Rows are points. Two turns around zero, p and q, are shown by what they do to some points. Write where each new point lands after one turn and then the other. Backwards means that the second turn is done in reverse. Each puzzle has new turns, and all numbers are rounded.

Turn p:
[-0.45 -0.06] => [-0.19 -0.41]
[-0.30 -0.08] => [-0.09 -0.30]
[0.25 0.36] => [-0.17  0.40]
[ 0.50 -0.22] => [0.45 0.30]
Turn q:
[-0.30  0.27] => [-0.06  0.40]
[ 0.02 -0.36] => [-0.21 -0.29]
[0.06 0.38] => [0.29 0.25]
[0.49 0.16] => [ 0.48 -0.19]
[-0.27 -0.45] => [-0.49 -0.17]
Where do these land?
p, then q: [-0.09 -0.05] => [-0.07 -0.08]
p, then q: [ 0.21 -0.01] => [0.20 0.06]
q, then p: [-0.27 -0.73] => [-0.03 -0.78]
q, then p backwards: [0.00 0.44] => [ 0.44 -0.06]
q, then p: [0.14 0.34] => [0.03 0.37]

Turn p:
[-0.30  0.24  0.06 -0.10] => [-0.15  0.32 -0.05  0.18]
[ 0.17 -0.02 -0.50  0.14] => [ 0.48 -0.08 -0.24 -0.09]
[ 0.12 -0.02  0.31  0.48] => [-0.03 -0.40  0.23  0.36]
[ 0.08  0.16 -0.47 -0.07] => [ 0.41  0.20 -0.19 -0.11]
[ 0.33 -0.09 -0.11  0.23] => [ 0.29 -0.30  0.08 -0.04]
[ 0.17  0.41  0.27 -0.47] => [-0.08  0.47  0.49 -0.15]
[-0.57 -0.68  0.44 -0.21] => [-0.92 -0.21 -0.32 -0.16]
Turn q:
[-0.29 -0.25 -0.16  0.36] => [-0.13  0.10 -0.43  0.31]
[-0.14 -0.17 -0.28  0.66] => [ 0.07  0.36 -0.45  0.47]
[ 0.31 -0.01 -0.10 -0.86] => [ 0.29 -0.58  0.23 -0.61]
[ 0.09 -0.08  0.38  0.31] => [-0.13  0.07  0.25  0.41]
[ 0.15  0.09 -0.01  0.30] => [0.13 0.25 0.06 0.20]
[-0.06  0.31  0.04 -0.03] => [-0.08  0.21  0.12 -0.19]
[-0.05  0.12  0.13 -0.74] => [-0.14 -0.41  0.23 -0.58]
Where do these land?
q, then p: [-0.12  0.53  0.23 -0.16] => [-0.38  0.44  0.20  0.04]
q, then p: [ 0.16 -0.51  0.15  0.05] => [ 0.01 -0.53 -0.15  0.08]
p, then q: [ 0.24  0.11 -0.31 -0.47] => [ 0.17 -0.08  0.36 -0.47]
q, then p: [ 0.11 -0.36  0.22  0.84] => [ 0.37 -0.40 -0.03  0.77]
p, then q: [-0.03  0.36  0.02 -0.16] => [-0.05  0.28  0.26 -0.08]
p, then q: [-0.37 -0.13 -0.31 -0.09] => [ 0.22  0.16 -0.32 -0.28]

Turn p:
[ 0.06 -0.52 -0.61  0.33 -0.80 -0.68] => [-0.52  0.04 -0.56  0.90 -0.03 -0.68]
[ 0.11 -0.01  0.29  0.14  0.24  0.24] => [ 0.23 -0.11  0.21 -0.02  0.14  0.32]
[-0.05  0.08 -0.39  0.11 -0.02  0.15] => [-0.18  0.12 -0.35 -0.05  0.04  0.15]
[-0.44 -0.06  0.12 -0.14  0.36  0.17] => [-0.24 -0.26  0.25 -0.40 -0.01  0.20]
[0.50 0.16 0.32 0.04 0.26 0.43] => [ 0.66 -0.01  0.08 -0.07  0.11  0.42]
[ 0.05  0.01  0.27 -0.35 -0.47  0.40] => [ 0.24  0.05  0.09  0.09 -0.69  0.16]
[ 0.04  0.03  0.03 -0.45  0.26 -0.48] => [ 0.11 -0.13  0.11 -0.36  0.07 -0.57]
[-0.27  0.32 -0.03  0.32  0.16 -0.23] => [-0.30  0.31  0.18 -0.10  0.36  0.00]
Turn q:
[ 0.09 -0.30  0.12 -0.13 -0.16 -0.25] => [-0.04 -0.07 -0.14 -0.30 -0.30 -0.11]
[-0.14 -0.40 -0.10  0.39 -0.12 -0.12] => [-0.42 -0.40 -0.03 -0.06 -0.02 -0.16]
[-0.14 -0.26 -0.30  0.01 -0.24 -0.01] => [-0.35 -0.15 -0.23  0.00 -0.10  0.17]
[-0.14  0.63  0.21  0.26  0.05  0.11] => [ 0.02  0.39  0.41  0.35  0.26 -0.19]
[-0.10 -0.46 -0.26 -0.58  0.40 -0.02] => [ 0.22 -0.23 -0.29 -0.54  0.12  0.54]
[ 0.11  0.56 -0.17 -0.08  0.04  0.80] => [0.35 0.20 0.17 0.77 0.13 0.45]
[-0.06  0.13  0.49 -0.44 -0.20 -0.27] => [ 0.12  0.48  0.17 -0.39 -0.36 -0.05]
[ 0.20  0.33 -0.21 -0.44  0.20 -0.07] => [ 0.38  0.35 -0.31 -0.02  0.18  0.17]
[ 0.19 -0.22  0.23  1.01  0.06 -0.18] => [-0.25 -0.57  0.25  0.20  0.11 -0.83]
Where do these land?
q, then p backwards: [ 0.11  0.25 -0.23  0.33 -0.45 -0.47] => [-0.13  0.03 -0.50  0.03 -0.40 -0.48]
q, then p backwards: [-0.41 -0.38 -0.16  0.21 -0.41  0.30] => [-0.61 -0.41  0.00  0.16 -0.14  0.25]
p, then q: [ 0.29  0.19 -0.02  0.41 -0.19  0.42] => [ 0.17 -0.10  0.07  0.66  0.16  0.04]
p, then q backwards: [ 0.21  0.04 -0.24 -0.35  0.53 -0.02] => [ 0.16 -0.31 -0.04 -0.15  0.45 -0.40]
p, then q: [ 0.45 -0.29  0.40 -0.32 -0.33 -0.37] => [-0.06 -0.13 -0.24 -0.10 -0.31 -0.78]
q, then p: [-0.14  0.03 -0.32  0.45  0.13  0.24] => [-0.26 -0.32  0.14  0.05  0.38  0.24]
q, then p: [ 0.21  0.03  0.31 -0.44  0.55 -0.18] => [ 0.72 -0.05 -0.17 -0.22 -0.07 -0.25]
q, then p: [-0.21  0.31 -0.34 -0.13  0.22  0.31] => [ 0.12  0.00 -0.04 -0.20  0.28  0.53]
p, then q: [-0.53 -0.18  0.60 -0.16 -0.05 -0.22] => [-0.17  0.07  0.55 -0.42 -0.45 -0.20]

Turn p:
[ 0.60 -0.02 -0.10 -0.73  0.33  0.35 -0.42 -0.05] => [-0.02 -0.15 -0.34 -0.64  0.41  0.17 -0.73  0.17]
[-0.37  0.28 -0.75  0.27 -0.23  0.12 -0.09  0.39] => [-0.34  0.21 -0.39  0.70 -0.30  0.03 -0.03  0.43]
[-0.53  0.06 -0.04  0.24  0.09  0.26 -0.25  0.10] => [-0.41 -0.12  0.28  0.44  0.02 -0.09 -0.08  0.17]
[-0.26 -0.34 -0.19  0.42 -0.20 -0.36  0.24  0.04] => [-0.04 -0.10 -0.06  0.21 -0.49 -0.22  0.52 -0.09]
[-0.37 -0.42 -0.29  0.27  0.28  0.47  0.29 -0.08] => [-0.21 -0.74 -0.01  0.33  0.01  0.14  0.30  0.24]
[ 0.01  0.08 -0.17  0.25 -0.11  0.01 -0.37  0.13] => [-0.08  0.07 -0.06  0.26 -0.21 -0.21 -0.31  0.03]
[ 0.51 -0.28  0.55 -0.45 -0.04 -0.44 -0.22 -0.30] => [ 0.21  0.11  0.14 -0.90  0.00 -0.14 -0.17 -0.50]
[ 0.37  0.21  0.18 -0.47  0.38 -0.40  0.06 -0.31] => [ 0.12  0.22 -0.23 -0.54  0.55 -0.10  0.04 -0.34]
[-0.04  0.54  0.18  0.44 -0.63 -0.12  0.34 -0.22] => [ 0.39  0.48  0.19  0.55 -0.20  0.31  0.21 -0.43]
[ 0.31  0.15  0.27  0.18  0.26 -0.06  0.40  0.19] => [ 0.56  0.03  0.07  0.00  0.28 -0.15  0.22  0.13]
[-0.23 -0.25  0.36 -0.41 -0.13  0.17  0.02  0.13] => [-0.19 -0.02  0.43 -0.39 -0.06  0.25  0.04  0.20]
Turn q:
[-0.11  0.03 -0.52 -0.35 -0.08 -0.08 -0.04 -0.49] => [-0.43  0.12 -0.34 -0.48 -0.13 -0.18 -0.24 -0.08]
[-0.27  0.00  0.11  0.37 -0.02 -0.03  0.26  0.46] => [-0.09 -0.09  0.32  0.50 -0.03 -0.09  0.29  0.21]
[-0.33  0.29 -0.51  0.17 -0.02  0.15 -0.43 -0.05] => [-0.44  0.03 -0.33  0.26  0.23 -0.15 -0.48  0.13]
[-0.25 -0.22  0.32  0.42 -0.37  0.58  0.52  0.11] => [-0.23 -0.49  0.09  0.49 -0.35  0.51  0.48 -0.02]
[-0.15 -0.30  0.43  0.19  0.21  0.13  0.18  0.05] => [ 0.12 -0.21  0.27  0.25  0.00  0.08  0.31 -0.37]
[-0.16 -0.47 -0.11  0.41 -0.12  0.18  0.12 -0.45] => [-0.20 -0.35 -0.16  0.20 -0.53 -0.03 -0.07 -0.43]
[ 0.16 -0.18 -0.18 -0.38 -0.01 -0.47  0.14 -0.39] => [ 0.01  0.22  0.02 -0.62 -0.31 -0.28 -0.04 -0.14]
[ 0.73  0.14 -0.07 -0.36  0.26 -0.21 -0.20  0.40] => [ 0.71  0.18 -0.14 -0.36  0.35 -0.21  0.02  0.39]
[ 0.52  0.48  0.23 -0.32  0.51 -0.20  0.12  0.04] => [ 0.51  0.64 -0.13 -0.25  0.36  0.01  0.32  0.00]
[ 0.27  0.06  0.25 -0.62  0.34 -0.09 -0.13  0.35] => [ 0.40  0.08  0.18 -0.45  0.59 -0.03  0.19  0.09]
[-0.41  0.15  0.06  0.47 -0.70  0.04 -0.54 -0.02] => [-0.34 -0.14  0.24  0.47 -0.19  0.37 -0.75  0.21]
Where do these land?
q, then p: [ 0.27 -0.42 -0.14  0.10  0.07 -0.32  0.49  0.18] => [ 0.39  0.32 -0.09 -0.31 -0.37  0.10  0.38 -0.10]
q, then p: [-0.35  0.10 -0.08 -0.44  0.05  0.60 -0.13  0.06] => [-0.48 -0.50 -0.01 -0.02  0.32 -0.02  0.21  0.29]
q, then p: [-0.44 -0.09  0.34  0.25  0.14  0.50  0.13 -0.51] => [-0.22 -0.55  0.12  0.43  0.03  0.38  0.13 -0.46]
p, then q: [ 0.02  0.63  0.07 -0.45 -0.64 -0.32 -0.06 -0.57] => [-0.48  0.49 -0.68  0.00  0.23  0.61 -0.18 -0.25]
p, then q: [ 0.14 -0.54  0.32  0.25  0.26 -0.15 -0.22  0.20] => [ 0.30 -0.02  0.55 -0.43 -0.22 -0.14 -0.09  0.01]
q, then p: [ 0.04  0.18  0.15  0.06  0.11 -0.13 -0.01  0.41] => [ 0.35  0.05  0.10  0.04  0.18 -0.25  0.04  0.14]
q, then p backwards: [-0.34  0.06  0.06 -0.14  0.35  0.12 -0.24 -0.23] => [-0.07  0.25  0.05 -0.13  0.21 -0.10 -0.20 -0.45]
p, then q backwards: [-0.37  0.08 -0.64 -0.05 -0.07 -0.15 -0.24  0.46] => [-0.17  0.44 -0.65  0.28 -0.24 -0.02  0.27 -0.01]
q, then p: [ 0.58  0.05  0.32 -0.05 -0.67 -0.46 -0.01 -0.01] => [ 0.40  0.39  0.22 -0.26 -0.22  0.35 -0.64  0.30]
q, then p backwards: [ 0.46 -0.04 -0.40  0.46  0.39  0.31  0.30  0.00] => [ 0.26  0.01 -0.63  0.47  0.09 -0.34  0.33  0.05]

Turn p:
[-0.18  0.00  0.19 -0.46 -0.16  0.47 -0.06  0.05 -0.44  0.05 -0.35] => [ 0.23 -0.60  0.19  0.26 -0.16  0.28 -0.40  0.17  0.06  0.14  0.16]
[-0.19  0.22  0.17  0.02 -0.56 -0.35 -0.39  0.42 -0.29 -0.46  0.04] => [ 0.28 -0.15 -0.32  0.16 -0.19 -0.82 -0.47 -0.06 -0.04  0.07  0.00]
[-0.37 -0.17 -0.03 -0.40  0.35  0.25 -0.23 -0.42 -0.39  0.23  0.10] => [ 0.11 -0.56 -0.12 -0.16  0.04  0.53  0.10  0.13 -0.46  0.18  0.18]
[-0.45 -0.36 -0.35 -0.20 -0.51  0.45  0.31  0.03  0.35  0.35 -0.46] => [-0.74 -0.05  0.18  0.15 -0.46  0.47 -0.41  0.01  0.28  0.46  0.13]
[ 0.45 -0.15  0.06 -0.24  0.34 -0.03 -0.46  0.50  0.46 -0.18  0.19] => [ 0.38  0.06 -0.40 -0.38  0.02 -0.08  0.33 -0.12  0.73 -0.11  0.13]
[ 0.60  0.34 -0.08  0.31  0.32 -0.27 -0.40 -0.47 -0.13  0.20  0.33] => [ 0.37  0.35  0.10 -0.50  0.32 -0.03  0.24 -0.20 -0.47 -0.55  0.22]
[-0.21  0.37 -0.14 -0.26  0.39  0.43  0.38 -0.28  0.25 -0.50  0.18] => [-0.52 -0.46 -0.14  0.14  0.56  0.15  0.19  0.31  0.15 -0.39 -0.08]
[-0.38  0.54  0.05  0.35 -0.19 -0.27  0.45  0.49 -0.05  0.30 -0.07] => [-0.25  0.23  0.52  0.27  0.04 -0.68  0.04  0.33 -0.06  0.40  0.08]
[ 0.30 -0.46 -0.26  0.47 -0.22 -0.36  0.33  0.37 -0.44  0.03  0.09] => [ 0.26  0.80 -0.17  0.46 -0.41 -0.07  0.03  0.17 -0.21  0.07 -0.12]
[ 0.44  0.18  0.15 -0.05  0.12 -0.60  0.16 -0.01 -0.01 -0.04  0.34] => [ 0.29  0.29  0.04 -0.33  0.03 -0.34  0.25  0.24 -0.09 -0.32 -0.38]
[ 0.28 -0.34  0.22  0.25  0.20  0.22 -0.07 -0.46  0.21  0.25  0.29] => [-0.01  0.06  0.11 -0.14 -0.11  0.42  0.49 -0.49 -0.16 -0.28 -0.06]
[-0.28 -0.18  0.02  0.23 -0.08  0.05 -0.02 -0.24  0.47 -0.23 -0.67] => [-0.40  0.05  0.01  0.08  0.31  0.20 -0.38 -0.52  0.23  0.32 -0.27]
Turn q:
[ 0.23  0.12 -0.30  0.07  0.77  0.30 -0.15 -0.15  0.55 -0.17  0.02] => [ 0.21 -0.06 -0.89 -0.26  0.01  0.52  0.08  0.18 -0.04  0.08  0.05]
[-0.28 -0.22  0.46  0.20 -0.37 -0.38  0.41  0.43 -0.01 -0.06 -0.25] => [-0.40 -0.02  0.58  0.14 -0.26 -0.26  0.14  0.40  0.19 -0.30 -0.35]
[-0.20 -0.16 -0.14  0.18 -0.44 -0.35  0.15 -0.30 -0.03 -0.21  0.04] => [-0.36  0.18  0.26 -0.22  0.08 -0.13 -0.17 -0.24  0.42 -0.02 -0.16]
[-0.13  0.12  0.55 -0.09 -0.27 -0.52  0.16 -0.22 -0.31  0.19 -0.13] => [ 0.02 -0.11  0.62  0.44  0.11 -0.16  0.08  0.00  0.53 -0.07  0.05]
[ 0.48  0.00 -0.39  0.10  0.14  0.05 -0.37  0.02  0.06  0.44 -0.11] => [ 0.10 -0.27 -0.42  0.08 -0.16 -0.10 -0.28 -0.02 -0.16  0.58  0.16]
[ 0.39 -0.52 -0.16 -0.09  0.57  0.32 -0.14 -0.03  0.12 -0.07  0.35] => [-0.28 -0.18 -0.70 -0.08  0.40  0.11  0.13  0.06 -0.42  0.04  0.26]
[ 0.38  0.16 -0.42 -0.01  0.34 -0.08  0.01  0.14 -0.38 -0.11  0.06] => [ 0.29  0.09 -0.46  0.01  0.18 -0.42 -0.31  0.13 -0.06 -0.03  0.13]
[-0.23  0.09  0.32  0.25 -0.42  0.03  0.66 -0.02 -0.45  0.45 -0.17] => [-0.11  0.48  0.49  0.55 -0.29 -0.44  0.37 -0.08  0.19  0.08 -0.13]
[ 0.54  0.14 -0.33 -0.35  0.11  0.23 -0.12  0.02  0.44 -0.22  0.36] => [ 0.16 -0.13 -0.42 -0.63 -0.01  0.10  0.02  0.04 -0.19  0.05  0.58]
[ 0.38  0.15 -0.05  0.42  0.15  0.05 -0.27  0.07 -0.07 -0.04  0.52] => [-0.14  0.01 -0.45  0.17 -0.19  0.03 -0.40 -0.13 -0.10 -0.21  0.46]
[-1.36  0.18 -0.01 -0.76 -0.09  0.27 -0.42  0.10  0.38  0.05 -0.25] => [ 0.52  0.18  0.90 -0.34  0.27  0.99  0.06  0.03 -0.48  0.14 -0.63]
[-0.20 -0.05  0.47  0.09 -0.50  0.08  0.07 -0.05 -0.30 -0.25 -0.44] => [-0.02 -0.18  0.48  0.13 -0.17 -0.26  0.26 -0.35  0.13 -0.34 -0.42]
Where do these land?
q, then p: [ 0.17 -0.14 -0.64 -0.34 -0.01 -0.18  0.53 -0.19  0.11  0.04 -0.07] => [-0.03  0.04  0.26 -0.61  0.07 -0.08  0.19  0.60  0.18  0.24  0.04]
q, then p: [ 0.48  0.17  0.05  0.51  0.02 -0.01 -0.64 -0.16  0.03 -0.22 -0.44] => [-0.22  0.36 -0.47 -0.20 -0.34  0.47 -0.43 -0.49 -0.05 -0.02 -0.01]
q, then p backwards: [-0.07 -0.69  0.30 -0.37  0.35 -0.62 -0.37 -0.05  0.05  0.10 -0.66] => [-0.61  0.32  0.49 -0.58  0.50  0.16  0.46 -0.11  0.00 -0.39 -0.33]
p, then q: [-0.18 -0.09  0.56  0.07 -0.45 -0.09  0.09 -0.06  0.32 -0.47  0.48] => [-0.31 -0.06  0.23 -0.29  0.18 -0.19 -0.06 -0.09  0.63  0.15 -0.63]
q, then p backwards: [-0.33  0.87 -0.39 -0.62  0.19  0.13  0.01 -0.02 -0.02 -0.26  0.02] => [ 0.82 -0.04  0.03 -0.10  0.40 -0.40 -0.44  0.05 -0.41  0.26 -0.28]
q, then p: [ 0.00 -0.15 -0.22 -0.33 -0.16  0.23  0.08 -0.39 -0.20 -0.10  0.49] => [-0.03 -0.31  0.04 -0.27  0.34  0.10  0.34  0.29 -0.39 -0.23 -0.07]
p, then q: [-0.23  0.16  0.19  0.42 -0.32 -0.06 -0.09  0.23  0.14  0.49  0.23] => [-0.18  0.18  0.55  0.29  0.08 -0.01 -0.02 -0.05  0.47  0.00  0.30]
q, then p backwards: [-0.31 -0.10  0.16 -0.34 -0.34  0.45  0.07  0.48 -0.54 -0.30 -0.23] => [ 0.24  0.39  0.55  0.36 -0.08 -0.39  0.17 -0.45 -0.29  0.10  0.34]
q, then p: [ 0.27 -0.13  0.45  0.05  0.06 -0.25  0.24 -0.08 -0.12  0.21 -0.35] => [-0.23  0.45  0.03  0.15 -0.11 -0.11  0.25 -0.17  0.13  0.29 -0.33]
q, then p backwards: [ 0.31  0.37 -0.69  0.13  0.32 -0.04 -0.15 -0.02 -0.08 -0.25  0.79] => [ 0.26  0.05 -0.88  0.05 -0.18 -0.15 -0.73  0.02 -0.14 -0.24 -0.19]
q, then p: [-0.16 -0.24  0.08  0.48  0.09  0.12  0.34 -0.12 -0.09  0.14 -0.29] => [-0.41  0.26  0.28  0.18  0.24 -0.11 -0.28 -0.05 -0.05  0.29 -0.04]
p, then q: [ 0.05 -0.03  0.15  0.32  0.25  0.32 -0.11  0.39  0.40  0.62  0.04] => [-0.21  0.36  0.20  0.09 -0.14  0.30  0.53  0.07  0.29  0.03  0.55]
